Each row of a before or after table is a point. One or more steps were done to the points. Then noise was added and the rows were shuffled. The steps act on columns, c1 being the first. Name the steps. A step turns or swaps two columns, mirrors them in a line or flattens them onto one, adds a multiple of one to another, or multiplies or shifts one. Angles are multiples of 10 degrees, from the lower column toward the higher: turns from -170 to 170, lines from 10 to 170 but not 90. Use the fewest steps. Two steps may share a column if one is a turn and the other turns, adds or multiplies; they go together, in the order done. Otherwise the lowest column goes first.

Before (12 x 2)
-0.10,-0.10
-0.12,0.53
0.23,-0.28
-0.33,-0.32
0.93,-0.35
-0.06,0.02
-0.16,0.32
-0.48,0.00
-0.68,-0.93
-0.63,0.31
-0.47,0.09
0.03,0.30
After (12 x 2)
-0.51,-0.03
-0.65,-0.40
-0.29,-0.14
-0.46,0.04
-0.13,0.20
-0.59,0.10
0.22,-0.13
-0.15,-0.01
-0.06,-0.03
-0.17,0.16
0.06,0.09
0.97,-0.12
Steps: multiply c2 by 0.4

Before (8 x 4)
0.50,0.41,0.08,-0.19
0.63,-1.06,-0.12,-0.04
-0.07,-0.91,-0.01,-0.05
0.32,-0.30,-0.82,0.04
0.10,-0.23,0.13,0.35
-0.40,-0.06,-0.62,-0.24
0.13,-0.06,0.19,-0.61
-0.31,-0.22,0.48,0.59
After (8 x 4)
0.40,-0.06,-0.59,-0.22
-0.04,0.00,0.08,0.55
-0.38,0.01,0.40,-0.55
-0.31,0.00,0.04,-0.08
0.47,0.04,0.18,0.40
0.09,-0.05,-0.17,-0.09
-0.25,-0.07,-0.28,0.60
-0.15,-0.13,-0.80,0.20
Steps: turn c1 and c4 by 120 degrees; flatten c2 and c3 onto the line at 80 degrees

Before (9 x 8)
-0.10,-0.30,0.20,0.39,-0.59,0.11,-0.23,-0.14
0.41,0.40,-0.36,-0.49,0.08,0.08,0.59,0.42
0.12,0.26,-0.29,-0.09,0.12,0.16,0.27,-0.24
-0.41,-0.31,-0.65,-0.27,0.39,-0.16,-0.18,0.56
-0.57,0.29,-0.13,-0.47,0.23,-0.07,0.08,0.49
0.26,0.30,-0.79,-0.60,0.06,0.62,0.13,0.36
-0.07,-0.17,0.34,0.19,0.43,0.26,0.21,0.26
-0.34,-0.41,-0.30,-0.86,0.38,-0.13,-0.23,0.20
0.87,0.69,-0.35,-0.57,0.57,0.25,0.07,0.25
After (9 x 8)
0.24,-0.26,-0.06,-0.54,-0.79,0.60,0.26,0.33
-0.11,0.37,0.56,0.39,0.20,0.16,-0.21,-0.18
-0.32,0.40,-0.38,-0.85,-0.28,-0.13,-0.28,0.20
-0.61,-0.15,-0.24,-0.53,-0.09,0.00,0.26,0.44
0.15,-0.33,-0.04,-0.06,-0.37,0.16,0.14,-0.21
-0.12,-0.14,-0.37,0.20,0.38,0.28,-0.19,0.27
-0.37,0.25,-0.44,-0.23,-0.69,-0.18,-0.26,0.56
0.49,-0.71,-0.11,-0.50,-0.34,0.06,0.19,0.41
0.89,-0.30,-0.62,-0.52,-0.33,0.26,0.57,0.31
Steps: turn c2 and c7 by 110 degrees; turn c3 and c5 by 90 degrees

Before (11 x 11)
0.28,-0.15,-0.82,-0.07,-0.19,-0.51,0.51,-0.08,-0.19,0.42,0.03
-0.48,0.14,-0.07,0.31,-0.34,0.16,0.47,-0.04,0.53,0.06,0.10
-0.14,0.46,0.16,0.40,-0.08,0.22,-0.29,0.06,-0.07,-0.06,-0.11
0.24,0.11,0.23,0.20,0.49,0.19,0.06,0.34,0.30,-0.75,-0.49
-0.11,-0.34,0.68,0.43,-0.09,0.33,-0.10,0.87,0.31,-0.23,-0.38
0.11,-0.13,0.52,0.95,0.10,0.50,-0.16,0.10,0.21,-0.58,-0.96
-0.01,-0.22,0.10,-0.13,-0.44,-0.23,0.32,-0.37,-0.09,-0.08,0.21
0.10,0.50,0.02,0.56,0.04,-0.95,0.41,-0.18,-0.23,-0.24,-0.45
-0.61,0.22,-0.34,-0.64,-0.29,-0.16,0.35,-0.16,-0.01,0.26,-0.55
-0.68,-0.20,-0.44,-0.02,-0.01,-0.46,0.03,-0.27,0.04,0.08,0.04
0.00,0.08,0.19,0.63,-0.23,0.34,-0.17,0.67,0.06,-1.12,-0.75
After (11 x 11)
0.26,-0.12,0.16,0.19,0.56,-0.26,0.10,0.32,-0.20,-0.73,-0.48
0.05,0.31,0.15,0.40,-0.04,-0.21,-0.27,0.04,0.11,-0.07,-0.11
-0.02,-0.15,0.51,0.96,0.22,-0.55,-0.13,0.10,-0.01,-0.61,-0.95
-0.36,0.34,0.00,0.29,-0.34,-0.34,0.49,-0.08,-0.40,0.03,0.04
-0.04,-0.15,0.19,-0.17,-0.39,0.28,0.34,-0.38,0.02,-0.04,0.19
-0.47,0.45,-0.31,-0.62,-0.38,0.19,0.35,-0.17,-0.07,0.28,-0.55
0.15,-0.22,-0.83,-0.06,-0.32,0.52,0.53,-0.09,0.00,0.40,0.04
-0.64,0.21,-0.48,0.01,-0.09,0.44,0.00,-0.23,-0.18,0.08,0.04
0.28,0.25,-0.03,0.56,0.05,1.00,0.43,-0.19,-0.11,-0.24,-0.42
-0.22,-0.14,0.67,0.45,0.04,-0.41,-0.09,0.90,-0.19,-0.21,-0.40
0.06,0.02,0.25,0.62,-0.20,-0.32,-0.16,0.69,0.08,-1.16,-0.79
Steps: multiply c2 by 0.7; turn c1 and c2 by -30 degrees; turn c3 and c5 by 10 degrees; turn c6 and c9 by 160 degrees

Before (14 x 18)
0.16,0.31,-0.27,0.12,0.36,0.03,0.00,0.23,0.39,0.32,0.05,-0.19,-0.66,0.12,-0.45,-0.42,-0.40,-0.50
-0.17,-0.11,-0.26,-0.53,-0.26,0.35,-0.34,0.19,0.82,0.12,0.25,0.37,-0.06,0.29,0.29,0.39,-0.54,0.15
0.37,0.52,0.41,0.21,0.79,-0.34,0.11,0.47,-0.47,0.04,0.02,0.06,-0.10,0.04,-0.47,-0.13,-0.42,-0.02
0.31,0.01,0.32,0.29,0.58,0.44,0.08,0.58,-0.25,0.24,0.05,-0.62,0.06,-0.19,-0.58,-0.18,-0.41,-0.23
0.28,0.63,0.47,0.52,0.33,-0.36,0.01,0.48,-0.06,-0.29,0.21,-0.41,0.47,-0.60,-0.23,-0.27,-0.06,-0.44
0.72,0.50,0.76,-0.12,0.24,0.04,0.08,0.15,-0.29,-0.25,-0.32,-0.39,0.15,0.10,-0.25,-0.35,-0.18,-0.54
-0.37,0.40,-0.03,-0.37,-0.05,0.08,-0.72,-0.01,-0.33,-0.51,0.40,-0.48,-0.03,0.14,0.34,0.36,0.39,0.09
-0.45,0.25,-0.37,-0.50,-0.31,-0.03,-0.29,0.00,0.36,0.02,0.31,-0.23,0.53,0.68,-0.05,0.44,0.53,0.26
0.09,-0.47,-0.21,-0.03,-0.36,-0.20,-0.63,0.62,0.84,0.40,0.46,-0.02,-0.42,0.88,-0.16,0.38,-0.61,-0.22
0.14,0.12,-0.84,0.05,-0.62,0.23,-0.45,0.04,0.28,-0.56,0.34,0.02,0.23,0.54,0.12,0.71,0.12,0.30
0.25,-0.65,0.18,0.02,0.11,-0.11,-0.06,-0.12,0.28,0.51,0.38,0.29,-0.49,0.06,-0.71,-0.09,-0.61,-0.51
-0.44,0.34,-0.74,-0.52,-0.39,0.00,-0.70,0.01,-0.31,0.01,0.11,-0.16,0.57,0.40,0.30,0.54,-0.08,-0.26
-0.31,-0.23,-0.31,-0.75,-0.64,-0.30,-0.45,0.20,-0.31,0.30,-0.49,-0.18,-0.17,-0.01,0.09,-0.11,0.12,0.33
-0.07,0.14,-0.02,-0.59,-0.77,-0.27,-0.34,-0.65,-0.26,0.77,-0.20,-0.53,-0.10,0.21,0.48,0.00,-0.39,0.61
After (14 x 18)
-0.43,0.35,-0.78,-0.58,0.18,0.08,-0.76,0.04,-0.32,0.04,0.12,-0.17,0.60,0.38,-0.20,0.55,-0.14,-0.26
0.20,0.29,-0.31,0.12,-0.31,0.01,-0.01,0.22,0.42,0.31,0.00,0.24,-0.64,0.17,0.56,-0.45,-0.23,-0.50
-0.05,0.11,-0.08,-0.96,0.51,-0.24,-0.33,-0.64,-0.32,0.82,-0.22,0.07,-0.09,0.21,-0.31,-0.05,-0.45,0.57
-0.11,-0.12,-0.24,-0.31,0.05,0.36,-0.41,0.21,0.80,0.12,0.22,-0.62,-0.04,0.21,-0.11,0.42,-0.58,0.13
0.27,0.64,0.52,0.35,-0.08,-0.37,0.05,0.46,-0.06,-0.26,0.18,0.74,0.50,-0.64,0.24,-0.29,0.01,-0.47
0.33,0.07,0.33,0.12,-0.40,0.51,0.12,0.56,-0.21,0.24,0.03,0.76,0.07,-0.20,0.70,-0.19,-0.24,-0.24
-0.29,-0.27,-0.37,-0.94,0.37,-0.32,-0.45,0.20,-0.29,0.26,-0.49,-0.26,-0.22,0.04,-0.16,-0.15,0.11,0.36
0.09,-0.46,-0.21,-0.18,0.35,-0.19,-0.58,0.63,0.84,0.40,0.39,-0.03,-0.46,0.87,0.33,0.36,-0.57,-0.23
0.27,-0.64,0.17,0.21,-0.08,-0.05,-0.02,-0.12,0.27,0.57,0.41,-0.26,-0.50,0.03,0.82,-0.12,-0.30,-0.53
-0.47,0.38,-0.01,-0.52,-0.09,0.14,-0.72,-0.02,-0.33,-0.52,0.45,0.30,0.01,0.16,-0.50,0.35,0.28,0.11
0.39,0.54,0.41,0.49,-0.71,-0.40,0.05,0.43,-0.45,0.14,0.00,0.19,-0.10,0.08,0.61,-0.10,-0.23,-0.17
0.14,0.16,-0.87,-0.08,0.59,0.24,-0.44,0.03,0.29,-0.53,0.40,-0.06,0.24,0.64,-0.15,0.65,0.02,0.32
-0.39,0.23,-0.38,-0.64,0.12,-0.04,-0.28,-0.01,0.37,0.04,0.29,-0.14,0.59,0.72,-0.14,0.46,0.57,0.25
0.66,0.50,0.78,-0.22,-0.28,0.01,0.09,0.14,-0.35,-0.23,-0.41,0.28,0.18,0.08,0.30,-0.37,-0.12,-0.51
Steps: turn c4 and c5 by 160 degrees; turn c4 and c12 by -150 degrees; mirror c15 and c17 in the line at 100 degrees

Before (9 x 24)
-0.02,-0.51,-0.55,0.37,-0.56,0.31,0.26,-0.36,-0.38,-0.19,0.45,0.10,0.25,0.22,0.27,-0.02,0.51,0.65,-0.38,-0.71,0.11,-0.04,-0.34,0.13
-0.25,-0.57,0.57,0.07,-0.08,0.92,-0.11,0.65,-0.52,0.30,-0.01,-0.31,0.08,-0.37,-0.56,-0.45,0.50,0.43,0.32,0.15,-0.21,-0.56,0.08,0.81
-0.19,0.25,0.08,0.34,-0.33,-0.06,0.61,-0.06,0.33,-0.50,-0.16,0.67,0.08,-0.50,0.10,-0.57,-0.43,0.38,0.10,0.16,-0.17,0.09,-0.48,-0.36
0.37,-0.55,-0.25,-0.83,-0.45,-0.03,0.32,0.04,-0.26,-0.49,0.09,0.50,-0.38,-0.57,-0.27,0.24,0.36,0.63,0.57,0.04,-0.35,-0.26,0.04,0.29
-0.46,0.41,0.33,-0.66,-0.08,-0.06,0.60,-0.29,0.28,-0.31,0.41,0.00,0.40,0.39,0.18,0.47,-0.18,0.14,0.12,0.22,0.14,0.36,-0.69,0.48
-0.19,0.21,-0.59,-0.38,-0.60,0.51,0.31,-0.11,-0.02,0.40,0.36,-0.40,0.12,-0.21,0.00,0.18,0.32,0.02,-0.24,-0.42,0.57,0.55,-0.27,0.36
-0.47,0.06,-0.58,0.22,0.26,0.05,-0.11,-0.36,0.32,-0.37,0.49,-0.04,-0.47,-0.52,0.05,0.04,0.30,-0.53,0.49,-0.64,0.00,-0.45,0.31,0.73
-0.21,0.55,0.44,-0.66,0.01,0.14,-0.32,0.07,0.01,0.16,-0.05,0.21,0.22,0.11,-0.63,0.45,-0.14,0.15,-0.21,-0.25,-0.47,0.58,-0.04,-0.05
0.57,-0.17,0.44,-0.45,0.29,-0.08,0.48,0.73,-0.07,-0.76,0.49,0.12,-0.52,-0.22,-0.64,0.12,0.09,-0.54,-0.13,0.23,0.04,-0.04,0.15,-0.24
After (9 x 24)
-0.22,0.56,-0.25,-0.59,0.01,0.06,0.29,0.07,0.13,0.15,-0.04,0.24,-0.09,0.11,-0.64,-0.49,-0.13,0.15,0.12,-0.26,0.59,0.59,-0.04,-0.07
-0.24,-0.59,-0.45,0.07,-0.06,0.58,-0.22,0.65,0.81,0.31,0.00,-0.29,0.01,-0.37,-0.59,0.52,0.50,0.41,0.74,0.14,0.38,-0.52,0.08,0.80
-0.19,0.26,-0.01,0.38,-0.36,-0.13,-0.46,-0.04,-0.55,-0.50,-0.14,0.67,0.05,-0.52,0.10,0.59,-0.42,0.39,-0.02,0.15,0.19,0.09,-0.49,-0.33
0.57,-0.17,-0.42,-0.52,0.29,-0.11,-0.58,0.69,0.24,-0.76,0.50,0.11,-0.10,-0.23,-0.64,-0.16,0.09,-0.53,-0.03,0.22,0.11,-0.02,0.15,-0.26
-0.02,-0.51,0.48,0.41,-0.55,-0.18,-0.30,-0.36,0.10,-0.20,0.45,0.10,0.08,0.22,0.24,-0.14,0.51,0.68,0.48,-0.71,-0.29,-0.07,-0.36,0.15
-0.44,0.42,-0.36,-0.60,-0.09,0.20,-0.43,-0.29,-0.60,-0.30,0.40,0.00,-0.09,0.38,0.19,-0.39,-0.18,0.13,-0.17,0.21,-0.03,0.39,-0.70,0.49
0.36,-0.56,0.34,-0.88,-0.43,0.53,-0.40,0.03,0.15,-0.49,0.10,0.49,-0.14,-0.57,-0.23,-0.04,0.35,0.62,-0.36,0.04,0.26,-0.29,0.05,0.29
-0.47,0.06,0.52,0.13,0.26,0.42,0.27,-0.36,-0.45,-0.38,0.49,-0.04,0.03,-0.52,0.05,0.12,0.29,-0.55,-0.17,-0.65,-0.18,-0.47,0.29,0.74
-0.18,0.22,0.36,-0.36,-0.60,0.10,-0.26,-0.13,-0.15,0.40,0.33,-0.39,-0.06,-0.21,0.01,-0.24,0.33,0.02,0.51,-0.43,-0.75,0.56,-0.27,0.37
Steps: turn c3 and c21 by 160 degrees; flatten c4 and c13 onto the line at 10 degrees; turn c16 and c19 by -160 degrees; turn c6 and c19 by 60 degrees; add -0.5 times c8 to c9; turn c7 and c9 by -160 degrees
